Each row of a before or after table is a point. The points were changed in one or more steps. Then noise was added and the rows were shuffled. The steps act on how far a point lies along the listed directions, d1 being the first. Name the steps. A step turns or swaps two directions, mirrors them in a line or flattens them onto one, adds a multiple of one to another, or multiplies one. Angles are multiples of 10 degrees, from the lower direction toward the higher: turns from -170 to 170, lines from 10 to 170 but not 90. Use the fewest steps. Two steps may share a direction if one is a turn and the other turns, adds or multiplies; they go together, in the order done. Otherwise the lowest direction goes first.
In the rows, 128 means zero.

Directions:
(1): [176 134]
(2): [134  80]
Before, 14 rows:
[[118 153]
 [162 125]
 [166 152]
 [104  96]
 [186 112]
 [ 89 151]
 [101  71]
 [ 67 174]
 [123  87]
 [153 103]
 [166 136]
 [ 86 132]
 [194 122]
 [153  98]]
After:
[[176 168]
 [150  67]
 [ 67 176]
 [165 111]
 [115 169]
 [111  86]
 [168 144]
 [159  75]
 [159 112]
 [127  90]
 [138  96]
 [105 132]
 [ 95 157]
 [152 159]]
Steps: swap d1 and d2

Directions:
(1): [134  78 106 185  92  91 148 141]
(2): [ 91 170 109 150 121 149 197 112]
(3): [189 125 107 163 180 153 136  99]
(4): [ 93  69 157 135 131 186 128 105]
(5): [147 159 186 162  88 124 112  86]
(6): [ 91 129 166 155 191  83 130 131]
Before (11 x 8):
[[104 141 117 141  61 117 142 125]
 [128  99 137 133  93 145 146 119]
 [110  86  42  78 133 153 146 153]
 [ 83 129 141 128  78 146 151 132]
 [187 225  59 110  77  40 145 162]
 [121 166 101 121 136  83 148 131]
 [ 91 116 129  94 101 138  86 116]
 [112 117 123 156  85 139 132  98]
 [131 117 122 118  93 196 116  97]
 [129 184 109 119  86  91 160 159]
 [103  40  92  71 144 106 110 181]]
After (11 x 8):
[[216  93 151 148 177 147  90  79]
 [108 111 111 106  87 192 123 113]
 [141 162 103 142 139  83 147 118]
 [206 209  44 115  96  43 144 164]
 [163 157  74 136 128 100 168 160]
 [199 131 121 169 113 166 125  58]
 [130  84 120 122 108 145 143 131]
 [122  93  85 142 137 158 163 140]
 [133 100  64 136 118 126 146 145]
 [105  87  92 135 104 134 130 128]
 [127 113  93 106 158 166 105 107]]
Steps: turn d1 and d2 by -30 degrees; turn d3 and d5 by 130 degrees

Directions:
(1): [145 134  85  99  99 157 102 187  97  88 147  80]
(2): [ 65 160 118 138 107  68 120 122 138 110  83  78]
(3): [157 186  85 192 115 142 178 103 112 127 142 119]
(4): [117 157  85 124 200  96 111 168 109 179 142 140]
Before, 9 rows:
[[142  75 190  84  87 152 107 141 152  84 120 118]
 [129  90 160  98 126 155 113 125 113 138 141 153]
 [117  81 181  98 152 126 102 148 164 161 121 186]
 [144 157 137 173  87 174 170  82 132 102 126 126]
 [152 134  89  87 203 115 110 161 107 180 152 150]
 [218 129 120 164 123 201 197 125 118 145 198 165]
 [ 45 101 158 103 195  34  96 114 168 170  73 154]
 [ 84 101 179 107 128  85 149  75 158  91  53 119]
 [ 58 151 135 177 123  67 151  63 148 136  84 121]]
After (9 x 12):
[[125  84 157  77 127 133 135 120 133  76  87 116]
 [142 112 139 125 206 114 147 150 140 209 164 191]
 [126  99 166 120 109 156 133  92 119 129 134 145]
 [160 103 178 152  79 171 157  98 164 119 123 169]
 [178 169  96 170 113 149 186  74 119 131 137 129]
 [101 122 107 122 140 115 114 138 114 129 132 124]
 [ 99 120 137  91 192 117  88 163 126 164 123 151]
 [156 123 134 166  68 161 173  76 142  78 117 120]
 [127  78 199  88  95 131 107 130 158  89 105 123]]
Steps: flatten d1 and d2 onto the line at 50 degrees; swap d3 and d4
